Each point is reached from the start by the listed moves, each made once or not at all, plus a little noise. Is the number of moves made odd or even? Then give how often each move was made.
In the rows, zero is written as 128.

Moves:
(1): [181 135 139]
(2): [126 183 118]
Start: [126 107 133]
Points:
[123 161 121] => odd (0, 1)
[177 111 150] => odd (1, 0)

Moves:
(1): [189 145 107 131 130 114 132 115 132]
(2): [117 167 135 106 121 115 134 128 128]
(3): [141 124 168 118 124 136 115 126 121]
(4): [124 162 142 189 119 135 126 147 119]
(5): [126 130 140 132 179 121 145 134 132]
(6): [129 143 121 120 133 197 131 121 145]
(7): [133 120 134 125 109 129 179 142 117]
(8): [137 131 113 108 134 129 110 179 119]
(9): [127 122 138 137 117 119 130 145 184]
Start: [116 135 147 152 130 113 126 109 117]
Points:
[124 165 200 112 166  94 121 179 162] => odd (0, 1, 1, 0, 1, 0, 0, 1, 1)
[129 172 171 200 149 169 172 213 163] => even (0, 0, 0, 1, 1, 1, 1, 1, 1)
[113 151 156 152 182 175 148 105 139] => even (0, 0, 0, 0, 1, 1, 0, 0, 0)
[112 167 176 130 154  94 199 132 110] => odd (0, 1, 0, 0, 1, 0, 1, 0, 0)

Moves:
(1): [180 128 144 138 120 139 134 124 116 129 116 122 126 127 146 144 128 127
 134 134 128]
(2): [126 163 135 126 126 126 129 119 132 130 125 126 126 126 127 131 133 138
 123 127 126]
(3): [118 119 172 132 135 133 121 120 126 115 130 130 128 119 133 143 123 128
 129 123 132]
(4): [120 133 123 175 133 131 127 126 130 130 117 121 114 130 130 127 134 120
 123 126 118]
(5): [134 127 117 120 174 133 121 134 131 128 133 134 136 131 135 129 125 124
 122 121 132]
(6): [120 125 127 124 125 174 129 128 123 124 121 125 136 127 127 129 128 132
 127 128 122]
(7): [121 129 138 129 125 128 173 138 133 125 139 128 128 137 136 134 137 138
 128 124 141]
(8): [127 137 139 139 121 125 116 172 121 129 123 132 129 134 128 135 131 127
 130 132 136]
(9): [138 123 131 130 120 126 130 126 179 127 117 134 146 129 137 121 133 123
 134 137 125]
(10): [126 123 141 131 127 123 130 127 129 179 125 129 129 132 130 132 136 126
 127 135 127]
(11): [126 132 127 133 118 138 120 127 133 135 168 129 127 124 128 137 126 119
 136 127 124]
(12): [131 125 124 136 128 133 133 124 125 133 126 179 127 133 128 131 124 134
 120 135 131]
(13): [123 131 125 143 125 120 131 123 118 132 133 126 166 131 135 130 135 127
 123 131 129]
(14): [131 126 138 132 133 130 116 120 125 128 125 130 125 177 122 123 123 129
 133 121 125]
(15): [119 131 130 118 121 131 131 125 125 124 132 124 122 127 170 123 121 126
 134 136 129]
(16): [123 125 121 127 126 128 123 124 133 125 120 122 126 134 134 170 124 129
 131 136 128]
(17): [129 128 130 119 130 124 119 127 124 114 128 130 118 126 130 121 176 128
 140 131 128]
(18): [133 113 123 133 132 128 119 121 138 133 137 125 128 126 126 121 130 180
 115 143 121]
(19): [129 131 128 130 137 130 132 131 123 133 123 136 134 129 127 121 125 136
 160 131 120]
(20): [132 124 130 125 141 135 129 128 124 122 126 126 128 130 119 127 119 118
 128 181 130]
Start: [149 122 147 114 150 134 160 129 153 119 119 102 143 161 138 124 103 117
 135 135 126]
Points:
[207 141 186 135 175 148 116 134 192 163 134  96 183 224 212 178 148 145
 152 234 125] => even (1, 1, 0, 0, 1, 0, 0, 1, 1, 1, 1, 0, 1, 1, 1, 1, 1, 1, 0, 1)
[175 103 197 171 176 191 149 101 176 142  81 143 181 168 235 188 153 107
 142 170 120] => even (1, 0, 1, 1, 1, 1, 0, 0, 1, 1, 0, 1, 1, 0, 1, 1, 1, 0, 0, 0)
[165 138 200 120 169 199 177 104 149  99 167  85 174 159 228 198 151 177
 142 160 130] => even (1, 1, 1, 0, 1, 1, 1, 0, 0, 0, 1, 0, 1, 0, 1, 1, 1, 1, 0, 0)
[148  92 189 168 208 151 112 105 216 160 134 114 144 210 162 161 149 149
 173 158  98] => odd (0, 0, 1, 1, 1, 0, 0, 0, 1, 1, 1, 0, 0, 1, 0, 1, 1, 1, 1, 0)
[174 156 234 185 137 151 156 143 134 165  88 141 119 164 209 167 106 123
 130 159 129] => even (1, 1, 1, 1, 0, 0, 0, 1, 0, 1, 0, 1, 0, 0, 1, 0, 0, 0, 0, 0)
[163 130 158 129 166 178 147  98 185 112 102 157 197 218 137  99 148 180
 157 219 101] => even (0, 1, 0, 0, 0, 1, 0, 0, 1, 0, 0, 1, 1, 1, 0, 0, 1, 1, 1, 1)
[180 110 235 191 140 158 189  99 176 147 135 145 162 217 218 152 154  97
 161 211 129] => odd (1, 0, 1, 1, 0, 0, 1, 0, 1, 1, 1, 1, 1, 1, 1, 0, 1, 0, 0, 1)
[147 159 156 183 161 137 221 121 191 125 100 152 188 182 152 123 120 125
 152 207 121] => even (0, 1, 0, 1, 0, 0, 1, 0, 1, 0, 0, 1, 1, 0, 0, 0, 0, 0, 1, 1)
[151 101 154 136 191 152 173 174 167 175 166 156 151 193 152 187 101 159
 122 217 145] => odd (0, 0, 0, 0, 1, 0, 1, 1, 0, 1, 1, 1, 0, 0, 0, 1, 0, 1, 0, 1)
[196 148 180 110 179 192 125 148 137 108 109  99 137 210 199 126 144 177
 141 159 121] => odd (1, 1, 0, 0, 1, 1, 0, 1, 0, 0, 0, 0, 0, 1, 1, 0, 1, 1, 0, 0)

Moves:
(1): [145 137 135 121 125 132 138 124 113 131 129 109 137 135 137 128 132 121
 112 127 129 126 135 149]
(2): [100 150 119 128 117 124 129 130 123 122 131 148 142 133 131 111 133 128
 122 124 134 136 138 113]
(3): [138 104 141 126 105 107 138 148 119 131 124 136 116 133 137 150 115 131
 116 136 124 116 137 113]
(4): [113 123 118 152 129 122 138 125 140 132 133 129 120 154 134 129 123 123
 102 100 121 127 123 149]
(5): [131 118 143 131 140 137 128 114 139 119 136 136 129 128 142 125 120 119
 125 133 113 126 141 126]
(6): [130 128 152 132 112 149 130 113 115 131 121 117 145 120 130 119 129 150
 133 128 127 118 131 134]
(7): [128 124 113 121 130 124 137 141 126 128 116 123 131 127 133 115 127 134
 132 115 111 141 124 124]
(8): [112 117 122 132 123 137 123 138 111 137 120 133 141 126 122 140 128 119
 114 119 133 115 128 139]
(9): [126 143 161 117 138 147 151 146 137 115 116 121 122 131 120 122 120 111
 131 124 162 139 113 129]
(10): [124 137 143 134 162 124 142 111 138 138 128 155 122 153 131 142 137 118
 109 115 133 114 101 123]
(11): [117 134 129 109 131 127 126 135 128 123 150 132 137 117 133 136 131 137
 130 122 131 131 142 125]
(12): [129 113 117 126 124 131 149 129 130 106 135 155 116 142 135 120 139 126
 131 131 137 133 133 132]
(13): [111 123 128 126 124 111 148 109 134 103 131 125 146 119 129 138 137 103
 126 119 130 116 133 138]
(14): [127 131 143 139 133 125 131 149 124 114 123 125 153 154 123 139 147 130
 149 134 115 143 127 153]
(15): [117 128 125 123 126 131 120 125 131 128 125 124 123 133 129 136 120 135
 116 144 141 131 120 110]
(16): [135 126 114 146 132 139 125 123 121 119 132 137 117 119 124 145 124 136
 127 129 117 122 140 124]
(17): [133 124 126 139 132 133 121 137 130 115 136 127 117 112 132 122 139 129
 131 125 112 131 120 130]
(18): [138 130 133 132 150 122 143 138 130 119 133 129 132 136 139 114 137 152
 120 124 128 120 145 123]
(19): [126 124 120 147 119 126 138 131  93 130 141 128 140 132 143 133 113 130
 148 143 137 139 122 131]
(20): [135 121 138 118 116 132 148 124 134 123 148 125 136 137 113 127 118 121
 136 154 118 108 129 114]
(21): [126 115 134 115 142 127 134 112 109 120 138 115 127 113 117 134 142 119
 127 126 138 137 139 124]
(22): [128 133 128 125 128 119 141 129 129 140 125 133 136 119 128 119 128 143
 111 134 134 143 134 133]
(23): [123 131 128 130 123 142 134 141 140 140 118 127 126 123 139 125 142 128
 131 121 124 127 136 124]
(24): [101 144 134 128 131 126 131 144 113 120 116 126 100 133 137 134 126 123
 143 141 128 123 134 153]
Start: [150 153 122 126 140 140 114 135 151 114 113 138 119 120 126 102 108 138
 105 132 154 137 124 108]
Points:
[134 133 180  91 105 140 231 176  89  90 129 108 206 119 154 114  83 163
  67 159 192 114 156 108] => odd (1, 0, 1, 0, 0, 1, 1, 1, 1, 0, 1, 0, 1, 0, 1, 0, 0, 1, 1, 1, 0, 1, 0, 0)
[148 164 208 100 185 149 205 170 109  91  84 120  90 132 157 104 125 163
  49 133 184 139 117 125] => even (1, 0, 1, 0, 0, 1, 1, 0, 1, 1, 0, 0, 0, 0, 1, 0, 1, 1, 0, 0, 1, 1, 0, 1)
[103  89 146 131 173 134 240 146 139  53 135 165  90 173 180 133 143  93
  27 109 126  80 150 133] => even (1, 0, 1, 1, 1, 0, 1, 1, 0, 1, 0, 1, 1, 0, 1, 0, 1, 1, 0, 1, 1, 0, 1, 1)
[125 167 163 101 195 141 218 156 103  41 144 110 135  83 181  85 122 123
 104 132 170 170 166 160] => even (1, 0, 0, 0, 1, 0, 1, 0, 1, 0, 1, 0, 1, 0, 0, 0, 1, 1, 1, 0, 1, 1, 0, 1)
[ 73 133 146 150 153 109 221 219 116   7 101 167 123 173 153 108 160 101
  80  83 163 148 153 170] => odd (0, 1, 1, 1, 0, 0, 1, 1, 1, 0, 0, 1, 1, 1, 0, 0, 1, 1, 0, 0, 1, 0, 0, 1)
[162 138 155 152 134 126 195 173  38  89 110 111 147 131 169 127 118 195
 118 165 131 155 182 159] => odd (1, 0, 1, 0, 0, 1, 1, 0, 0, 0, 0, 0, 0, 1, 0, 1, 0, 1, 1, 0, 1, 1, 0, 1)
[119 162 183 183 121 183 223 211 107  55 116 135 131 185 193 102  94 165
  97 163 116 136 162 132] => odd (1, 1, 1, 1, 1, 1, 1, 0, 1, 0, 0, 0, 0, 1, 1, 1, 1, 1, 1, 1, 0, 0, 1, 1)
[107 134 106 197 163 133 206 172  85  73 130 219  87 192 218 123 111 135
  45 108 118 114 153 149] => even (1, 1, 1, 1, 1, 0, 1, 1, 0, 1, 0, 1, 0, 0, 0, 1, 1, 1, 1, 0, 0, 0, 0, 1)
[ 66 164 155 171 139 188 161 150 104  88  98 206 150 184 183 122 131 134
 119 164 168 137 129 136] => odd (0, 1, 0, 0, 1, 1, 0, 1, 0, 1, 0, 1, 0, 1, 1, 0, 0, 0, 1, 0, 0, 0, 1, 1)
[106 145  91 153 124 132 176 221  96  59 142 197  86 122 203 106 124 188
 130 140 129 145 185  92] => odd (0, 1, 1, 0, 0, 0, 1, 0, 0, 0, 1, 1, 0, 0, 0, 1, 1, 1, 1, 0, 0, 0, 1, 1)
[118 170 153 119 149 143 157 146  83  87 126 157 101 107 155 135 136 153
  81 110 131 122 154 117] => odd (1, 1, 1, 0, 0, 1, 1, 0, 0, 1, 1, 0, 0, 0, 0, 1, 1, 0, 0, 0, 1, 0, 0, 1)
